Each row of a before or after table is a point. The points were changed in one or more steps. Then noise was added and the rows were shuffled. The steps act on how far a point lies along the listed directions, d1 being the first. Name the steps. A step turns or swaps two directions, mirrors them in a line or flattens them onto one, adds a multiple of one to another, or multiplies one. Angles are multiples of 10 degrees, from the lower direction toward the higher: turns from -170 to 170, lines from 10 to 170 but not 90. Use the fewest steps. Two steps may share a direction if one is a turn and the other turns, adds or multiplies; they go together, in the order done. Otherwise the lowest direction goes first.
(in the rows, 128 means zero)

Directions:
(1): [175 133]
(2): [123 175]
Before (13 x 2):
[[111 152]
 [115 169]
 [ 97 180]
 [106  80]
 [137 105]
 [152 123]
 [100 111]
 [120 181]
 [122 106]
 [114 109]
 [142  57]
 [ 97 197]
 [104  82]]
After, 13 rows:
[[143  81]
 [ 59 161]
 [136  77]
 [139 107]
 [116  94]
 [100 136]
 [ 76 151]
 [ 86 163]
 [152 138]
 [130 104]
 [ 91 153]
 [186  85]
 [147 115]]
Steps: turn d1 and d2 by 40 degrees

Directions:
(1): [164 149  76 128]
(2): [115 187 143 104]
(3): [ 98 147 115 183]
(4): [ 82 116  91  99]
Before:
[[143 212  77 126]
 [113 171  98  69]
 [155 105 153 161]
 [175 139 171 115]
 [175  90 160 122]
 [186  85 124 152]
 [147 154 103  77]
 [132 136 128  93]
 [142 142 134 121]]
After, 9 rows:
[[184  77  67 134]
 [115 146 171 174]
 [138 131 120 144]
 [138 139 178 139]
 [125 120  49 138]
 [158 156 143 178]
 [124 111  78 165]
 [118 137 102 151]
 [120  99 186 165]]
Steps: turn d1 and d2 by -90 degrees; multiply d3 by -1

Directions:
(1): [136 105 106 121  62  93]
(2): [ 94 105 160 179 135  92]
(3): [135  65 160  90 138 139]
Before (12 x 6):
[[178 249  26 127 119 153]
 [124 111 124 129 150 112]
 [108 145 116 159  91  92]
 [154 137  77  87  97 139]
 [145 149  74  70 106 151]
 [111 119 144 143 135 113]
 [ 89 126 137 170 144  93]
 [137 165 144 148 111 134]
 [116 122 131 117 122 119]
 [140 134 111 120 114 141]
 [111 101 114 149  86  96]
 [ 95 115 140 149 137 101]]
After (12 x 6):
[[131  85 137  82 146 143]
 [152 145 146 115 115 155]
 [125 107 127 124 152 115]
 [128 167  72 151  88 101]
 [147 106 115  81  85 130]
 [191 242  28 107 122 163]
 [127 107 146 112 136 132]
 [113 124 132 119 118 115]
 [132 142 112 139 111 127]
 [121  93 140  98 140 128]
 [108 183  70 152  98 108]
 [131  78 110 107  72 111]]
Steps: multiply d1 by 1.3; swap d2 and d3

Directions:
(1): [173 103 159 102  98  82 160 152]
(2): [117 119  99 122 108 111  71 190]
(3): [ 86  76 126 110 148  82 113  91]
Before (13 x 8):
[[ 94  97 106 126 150 132  86 115]
 [ 96 129 124 138 159 156 153  72]
 [ 84 132 111 158 153 166 121  74]
 [ 86 112  81 142 135 112  97 151]
 [138 143 134 139 154 153 193  68]
 [167 151 152 125 100 123 158 147]
 [176 156 120 125  75 136 128 197]
 [ 60 140 105 139 177 137  83 103]
 [153 132 180 131 135 132 187 116]
 [146 131 121 111 118 107  67 191]
 [122 124 137 140 125 145 130 131]
 [163 144 152 118 117 171 152 130]
 [ 69 119 112 130 173 135 121  69]]
After:
[[126 147  77 137 111 140  85 198]
 [120 124 134 141 125 146 125 133]
 [193 147 166 120  98 135 208 113]
 [ 47 130  73 138 166 146  58 122]
 [182 145 159 116  88 107 163 159]
 [158 129 176 115 156 119 169  70]
 [ 79 118 104 150 165 130 147  75]
 [ 85 101 107 134 167 148  97  86]
 [159 127 153 121  98 109 126 210]
 [165 142 141 113 102 163 132 163]
 [ 60 144  72 167 149 181  61 119]
 [ 77 137  76 143 139 157  72 154]
 [ 36 155  89 154 195 163  70  83]]
Steps: multiply d1 by 1.6; mirror d2 and d3 in the line at 80 degrees

Directions:
(1): [103 110 164 135 139  41 127 100 155 137 101]
(2): [136 120 105  37 135 112 120 103 149 108 167]
(3): [126 176 179 111 114 124 149 176 150  68 120]
Before:
[[144 120 100 170 126 205 118 146 101 148 137]
 [142 156 125 111 121 162 139 148 133  84 143]
 [127 140 149 177 118 142 130 148 104 119 108]
 [130 141 126 112 118 127 122 139 120 116 137]
 [138 147 146  82 123 160 139 153 138  97 148]
 [127 139 116 136 134 152 114 136 119 138 136]
 [135 150 143 180 134 128 126 149 114 137 102]
 [127 118  98 110 136 116 123  93 131 128 142]
 [129 151 146 168 113 149 131 149 102 128 118]
 [128 109 113  99 147 101 126  90 127 160 135]]
After:
[[126 145 147 115 128 107 137 130 149  89 125]
 [121 135 157 179 120 119 129 142 111 121 102]
 [123 146 155 169 115 128 131 142 109 130 111]
 [130 143 110 135 132 165 114 140 115 137 141]
 [125 138 135 113 120 108 122 133 126 117 132]
 [131 148 148 181 137 115 125 146 118 138  98]
 [138 127  83 108 130 154 124 106 119 124 154]
 [156 128  82 165 121 248 118 160  87 144 151]
 [120 133 172  89 131  97 138 132 158 102 129]
 [143 120  91  94 140 157 128 107 110 155 152]]
Steps: add 1.5 times d3 to d1

Directions:
(1): [172 101 160 120  89  73 122 109  96 164 156  88]
(2): [102 143 170 103  85  91 132 103 130  61 127 169]
(3): [ 88  81 105 122 158  79 134 144 122  92  91  76]
Before:
[[142 165 174 118  82 118 109 103 143 100 155 199]
 [181  88 149 121  82  68 124 110  88 166 145  85]
 [126  64  92 139 162 132 119 133 141 176 126  42]
 [130 104 148 130 110  93 139 131 124 117 115 111]
 [118 206 107 138 152 249 129 126 182 138 122 208]
 [130  58 162 107  99  45 133 123  94 116 129  79]
 [116 153 147 120 121 108 130 109 112 110 138 149]
 [125 146 109 117 146 151 105 142 153 124 120 119]
 [143 113 139 121 117 122 113 128 104 165 135 108]
 [171 125 140 125  95 131 113 132 114 164 162 115]
 [203 128 150 147  82 108 113 106  85 188 165  89]
 [153 125 143 150 102 144 121 106 113 153 154 150]
 [111  92 122 111 122 107 122 137 142  87  99 122]
 [154 147 171 135  90 114 131 111 131 137 156 122]]
After (14 x 12):
[[174 162 127 135 125 188 120 114 143 198 148 142]
 [157 149 107 157 129 160 118 129 114 157 131 120]
 [131 114 114 130 121 126 130 129 124 124 116 131]
 [141 158 153 141 111 146 133 120 147 135 146 138]
 [100  64  89 133 170 127 124 135 149 139 109  50]
 [134 135 116 112 136 131 103 136 143 130 127 106]
 [156 172 167 126  90 141 106 108 145 125 160 204]
 [150 135 118 131 120 160 116 144 130 154 147 124]
 [118 117 143 132 116 111 140 133 134 104 108 128]
 [143 129 130 155 118 164 120 116 122 156 145 152]
 [ 92  89 146 110 118  93 140 131 125  75 111 130]
 [115  98 133 107 110 104 122 131 142  84 107 132]
 [123 120 125 124 137 137 117 136 118 147 121 121]
 [122 160 146 121 121 117 130 110 112 115 143 155]]
Steps: multiply d1 by 0; turn d2 and d3 by -20 degrees

Directions:
(1): [ 80 126 133 144 210 103 158  78 156 158 142 137 121 118]
(2): [126 123 134 144 134 192 109 106  92 146 191 147 194 124]
(3): [120 159 146 122 100 103 125 160 213 132 171 160 163 148]
Before (14 x 14):
[[ 92 140 142 128 155  70 169 113 184 138 113 140 111 141]
 [147 114 110 132 127 184 114 118 105 135 166 153 176 126]
 [103 103 142 145 232 142 160  72 113 170 128 121 149 114]
 [ 83 126 131 137 204  89 164  59 168 165 122 114 108 120]
 [116 128 147 132 110  76 125 152 162 112 110 129 118 138]
 [143  82 116 134 177 157 152  95  47 129  88  85 119 120]
 [142 122 112 160 163 148 131 117  84 112 108 110 118 106]
 [133 157 118 118 119  27 147 172 218  89 106 129  89 160]
 [141 135 125 160 128 218  94 115  71 124 202 147 205 119]
 [ 94 103 134 177 178 162 118  57  91 169 190 144 203 132]
 [107 165 134 121 146  67 145 146 184 127  92 106  84 127]
 [124 109 132 128 184 100 166  83 124 142  88  89  72 103]
 [102 138 120 134 213 130 164  82 152 148 163 133 125 125]
 [ 94 132 122 110 119 127 148 129 178 123 174 162 148 130]]
After:
[[102 122 136 148 172 175 129  62 118 170 190 126 183 122]
 [ 82 149 130 143 201  55 160 108 227 128 167 153 128 150]
 [191 140 108 124  36 179  81 187  77  73 128 121 150 133]
 [103 134 121 103  95 138 141 138 165 116 174 160 157 133]
 [135 138 116 134 158 200 128 103 108 140 202 139 177 130]
 [ 96 120 156 144 148  89 135 129 164 133 128 137 135 122]
 [179 115 101 107  78 154 105 161 113 108 119 130 140 139]
 [ 86 130 146 146 163 125 154  87 149 154 168 160 160 134]
 [146  87 111 130 161 167 147 107  38 121  88  85 125 119]
 [ 83 158 144 145 198 103 146  99 176 160 147 118 135 120]
 [147 120 108 151 147 149 128 119  80 108 107 112 123 110]
 [163 113 129 157  63 201  79 133  55 126 155 132 207 143]
 [143 102 143 142 159 208 122 109  68 157 157 122 198 122]
 [117 107 138 144 193 147 151  58  99 161 142 102 131 101]]
Steps: turn d1 and d2 by 70 degrees

Directions:
(1): [183 101 120 173 125 128 111 182 180 109  78 131 122 106 151 125  50 135
 149 134]
(2): [ 92 105 141  84 138 139 155 141 147  98 162  90 147 119  62 156  73 189
 145 102]
(3): [136 145 107 126 130  95 161  97 106 100 131 114 110 148 191 185 118 187
 148 199]
Before (12 x 20):
[[149 114 117 133 130 120 113 123 129 128  96 126 130 128 130 149 115 136
  129 146]
 [135 121 112 125 134 100 174  94 115 110 144 104 121 162 178 195 101 218
  156 182]
 [157 125 120 160 138 133 108 141 127 141  84 135 121 121 160  97 137  78
  130 125]
 [130 133 114 142 120 138 132 105 115 116 113 124 124 125 154 132 152 147
  133 160]
 [191 120 114 176 124 136  83 146 141 154  67 155 111 130 195  71 162  56
  119 142]
 [127 159 130 157 113 140  92  91 102 172 109 183 111 134 164  77 224  54
   86 123]
 [110 140 121 129 152 107 145 110 122 122 139 122 133 134 130 140 115 154
  152 151]
 [145 120 108 153 125 121 118 149 147 123  86 126 120 124 162 111  94 132
  146 141]
 [172 106 117 181 108 130 133 167 146 149 104 153 124 114 119 105  84 109
  128 134]
 [156 127 124 147 118 108 118 153 154 100 122 119 113 115 164 139 104 156
  146 126]
 [ 80 140 138  79 131 140 120  93 112 149 173 141 150 139  81 131 175 106
   99 100]
 [ 66 142 138  82 138 141 115  54  57 166 190 132 143 140  67 142 244  95
   93 103]]
After (12 x 20):
[[135 127 113 148 125 142 128 125 131 115 105 125 121 114 161 129 135 149
  137 152]
 [154 111 122 155 144 139 120 166 151 119  85 114 130 113 135 114  87 112
  144 120]
 [107 146 124 129 150 105 143 108 117 133 139 126 134 135 134 132 132 138
  147 144]
 [124 123 131 115 125 115 130 147 151  96 146 108 122 117 130 143 106 171
  148 107]
 [185 130 122 197 111 140  78 148 157 140  55 182 108 104 185  83 134  78
  113 133]
 [147  98 121 153 119 133 151 168 149 129 128 131 137 114  79 125  60 148
  140 124]
 [137 109 120 122 131 123 118 127 132 122 107 120 140 124 109 152 105 145
  129 139]
 [141 146 118 162 125 125  78  78  69 183 115 175 111 138 162 114 250  39
   95 144]
 [192  83 118 170 133 140 100 188 191 112  64 123 124 112 155  97  62 117
  149 127]
 [118 148 124 118 118 133 105  91 109 162 141 164 139 137 142 118 199  67
  101 125]
 [117 112 118 131 133 132 134 148 155 109 109 105 134 118 126 128  75 161
  157 129]
 [123 127 117 116 133 111 163  87 104 132 151 112 126 168 165 173 135 191
  141 161]]
Steps: turn d1 and d2 by 60 degrees; multiply d3 by 0.7

Directions:
(1): [184 144 193  90 165 111 106 134 177 128  96 125 173 146 128  59 100 160
 105  99 113  97 154 132]
(2): [ 83 113 150  95 163 133 109 157 141 137 163 126 171 162 121 152 143 117
 140  66 191 173  98 192]
(3): [ 78 134  68 107 182  50 138 121 140 135  93 133 102 187 145 142 126 104
  84 133 110  94 152 148]
(4): [138 130 124 129 139 169 199 166 151 128 117 179 189 182 172 156 168 146
 127 153  90 151 119  95]
Before, 12 rows:
[[125 147  68 155 134 104 153 132 113 144 103 160 119 132 138 171 137  95
  124 172 103 113 156  94]
 [232 137 218 126  52 216  93 132 129 108 135 116 168  44 123  80 121 181
  177 107 155 168 115 109]
 [153 115  81 153 117 158 178 133 125 134 127 152 118 132 132 160 162 134
  132 193  69 123 133  80]
 [141  97 212  89 124 177  72 110 101 118 173  99 155  71  82 125 135 117
  163  47 224 186  81 178]
 [ 82  98 134 151  95 131  73 123  91 106 198  76  79  68  90 159  96 104
  194 101 205 165 101 185]
 [119 133 116 116 148 110 130 144 136 115  88 146 149 126 122 135 110 127
  138 105 100 111 133 166]
 [119  87 180 120 115 194  91 173 104 142 196 130 165 118 101 152 120 133
  185  63 184 167  70 171]
 [ 80 120  24 137 172  61 146  93 106 135  81 132  59 172 149 155 133  91
   83 200  53  94 153 108]
 [149 122  74 143 126 157 208 129 125 126  81 165 131 111 174 136 178 128
  149 204  83 128 117  83]
 [ 79 132  41 154 127  72 170 136 106 135 112 151  80 193 170 197 164  97
   98 171 105 126 138 147]
 [115 126 100 149 128 130 139 137 110 124 114 137  97 109 137 165 142 144
  108 147 108 107 138 138]
 [ 61 130 148 120 132 141  90 128 118 142 155 136 108 103  94 140 100 100
  132  80 158 170 101 180]]
After:
[[ 62 107  88  75 201  77 140 108 118 126 109 140 121 183 134 174 155  82
   95  97 163 138 114 174]
 [184 125 176 177  38 197 120 138  90 123 172 124 124  73 127 141 149 144
  173 141 146 174 103 124]
 [145 131 143 123 128 137 123 146 136 112  98 141 159 102 112 123 105 138
  152 102 104 122 127 157]
 [ 70 147  24  88 182  23 138 113 143 127  54 135  85 200 173 152 134 105
   69 133 113  96 168 160]
 [205 107 188 161  70 225 108 117  95 119 155 115 142  52 107  97 126 153
  174 162  99 162 104  79]
 [134 122 134 152 110 158 128 139 111 121 129 134 112  86 129 153 140 157
  123 137 118 122 129 134]
 [ 67 132 136 123 135 150 125 136 123 143 143 157 124 126 114 150 114 107
  126 103 127 169 103 159]
 [ 60 105  80 146 129 118 145 146 111 110 161 124 101 144 139 196 129 103
  164 137 155 158 113 162]
 [ 51  93  77 112 170  98 121 158 106 148 146 143 113 190 129 186 123  95
  131  96 145 117 101 177]
 [151 111  93 149 111 146 136 118 114 135 143 124  98 104 103 147 144 127
  141 171 101 121 130 107]
 [142 118  96 139 116 145 156 110 110 125 100 129 102  69 141 118 152 119
  159 172 121 127 113 114]
 [169 144 129 160  94 158 122 135 107 138 135 143 137  76 112 142 128 113
  161 151 133 137 139  95]]
Steps: mirror d1 and d3 in the line at 10 degrees; multiply d2 by 0.7; multiply d4 by 0

Directions:
(1): [183 121 125  93 119  91 111  95  88 112 117 163 172 131  81 127 118 173
 144 151 155  67 156  99  89 126 141 132 225 153 139 115]
(2): [102  50 169 114 190  96  95  44 134 167 148 116 116  84 127  95 119 115
 148 184 144 129 173 122 137 140 113 150  93 124 137 150]
(3): [106 139 137 159 190 147 147 117 118 122  48 201 167 112 129 128 121 122
  65 123 126 104 133  99 171 100  87  87 106 152 180 109]
(4): [152  88 130 170  90  99 106 117 183 131 120 150  93 140 145 108 192 171
 143 119 148 140 137  99 186  87 190  85 118 189 105 109]
(5): [203 189 178  79 115  67  96 127 140 166 113 146 128 132 168  81 129 109
  80  85 153 142 136 111 128 138 139 147  95  76 142 115]
(6): [ 76 108 169  75 107 166  80 137 164 135  55  78 119 111 138 159 161 180
 100 132 118 120 140 142 121 179 143  97 162  94 149  92]
Before:
[[127  87 136 190 142  91 128  85 118 128 136 164 112 111 124  92 138 126
  141 138 141 130 139  76 153  89 137 105 115 141 134 133]
 [206 129  75 162  40  88 131 159 182 115 174 132 100 168 124 132 168 159
  160  94 129 120 114  93 153  83 192 102 157 182  84  90]
 [130  86 154 158 164 109 155  62 125 137 171 181  91 113 112 130 135 101
  151 141 147 108 127 116 174 101 125 114  84 164 132 159]
 [146 150  83 145 112 144 145 195  89  62  69 159 163 167  92 166 163 188
  112 106 155  84 120  92 128 132 145  86 206 151 125 106]
 [123 129 155 112  93 121  91 119 155 164  87 121 127 125 135  93 168 163
  105 109 149 125 147 116 155 144 164 108 134 122 102 108]
 [164  79 103 191 127  87 147 120 145 138 190 135  85 135 151  69 153  88
  145 145 153 165 134 115 178  90 136 139  62 169  81 142]
 [128 137  89 137 110 126 158 131 100  84 126 162 166 145  72 159 132 138
  143 165 134  91 112 127 111 122 129 115 205 184 133 121]
 [ 31  67 126 136  72 191 105 170 181 116  75  39  63 138 168 177 183 186
  149 132  84 156 143 159 134 159 170 100 112 108 100 104]
 [ 84 136  86 167 113 173 175 184 134 103 158 118 140 148 130 150 118 104
  144 102  90 125  82 152 128 105 131 129 147 158 131 138]
 [169 128 171  52 141  63  96  84  96 134 146 133 165  99  84 111  75 135
  142 151 156  73 179 111  77 152 142 180 201 102 146 127]
 [246 146 125  65  66  53 102  98  75 142 204 124 121 140 106 103 109 153
  183 139 160 129 116 120  70 154 169 189 199 101  79 139]
 [205 166  89 149 136 115 148 151  89 123 185 161 151 171 133 110  90  81
  127  98 123 136 108 100 127 103 116 155 105 119 124 147]
 [138 142 140 171 170  81 142  92 125 168 103 178 132 114 157 103 151 106
   99 121 141 102 151 111 157  97 115 109  52 146 145 121]]
After (13 x 32):
[[143 100 150 168 135  73 106  84 126 138 122 154 110 108 135  80 143 127
  125 125 144 138 147  70 149  95 142 121 103 124 143 124]
 [188 167  94 136  94  78 155 133 105 101 152 171 164 153  93 139 134 112
  146 146 142 101 110 115 113 106 143 138 185 174 116 122]
 [155 113 187 123 155  83 129  61 134 158 161 180  87 111 133 109 142 100
  121 123 155 121 132 108 171 116 134 113  71 138 146 150]
 [142 104 168  47 141  91  89  88 103 130 122 101 166  88  74 128  85 152
  146 168 147  67 177 125  71 168 141 169 212 113 156 118]
 [160 130 161 145 174  94 130 115 132 163  99 172 124 110 174  66 136  78
   47 124 155 151 141 103 185 114  96 123  48 109 144 106]
 [143 122 159 143 105  70  95  92 166 180 111 125  89 125 173 109 196 156
  134 123 148 126 155 129 148 129 169 107  73 134 121 110]
 [144 173  94 162 109 130 170 180 126 119 175 146 144 153 148 114 106  76
  140  81 106 134  80 146 126  98 138 152 121 151 127 148]
 [178 151  73 164  95 120 159 193  89  64 117 160 153 181  97 149 162 180
  139 102 163  92 116  86 129 111 159 101 195 163 103 120]
 [ 73 102 129 146 125 170 121 115 132 138  74 127 142 115 109 124 153 164
  101 129 129 109 140 123 166 134 131  92 147 147 116 116]
 [ 16  78  70 225 169 207 193 156 109  78  93 129 122 134 123 177 112 119
  145 152  69 127 135 139 152  93  87 111  85 163 119 140]
 [164 186 110 145 138 118 156 158 140 116  51 207 182 139 125 141 115 120
   39  81 113  78 123  75 161  95  93  79 131 147 181  64]
 [169 185 160  36 161 119 114 108  37 136  69 168 186 103  97 139  67 146
   73 140 134  83 121 115  83 181  78 149 205  59 173 107]
 [215 173 138  89 108 100  95 157 127 146 134 136 130 160 161 108 118 112
   87  77 129 140 117 102 126 141 137 147 109  61 138 111]]
Steps: mirror d3 and d4 in the line at 60 degrees; turn d5 and d6 by 70 degrees
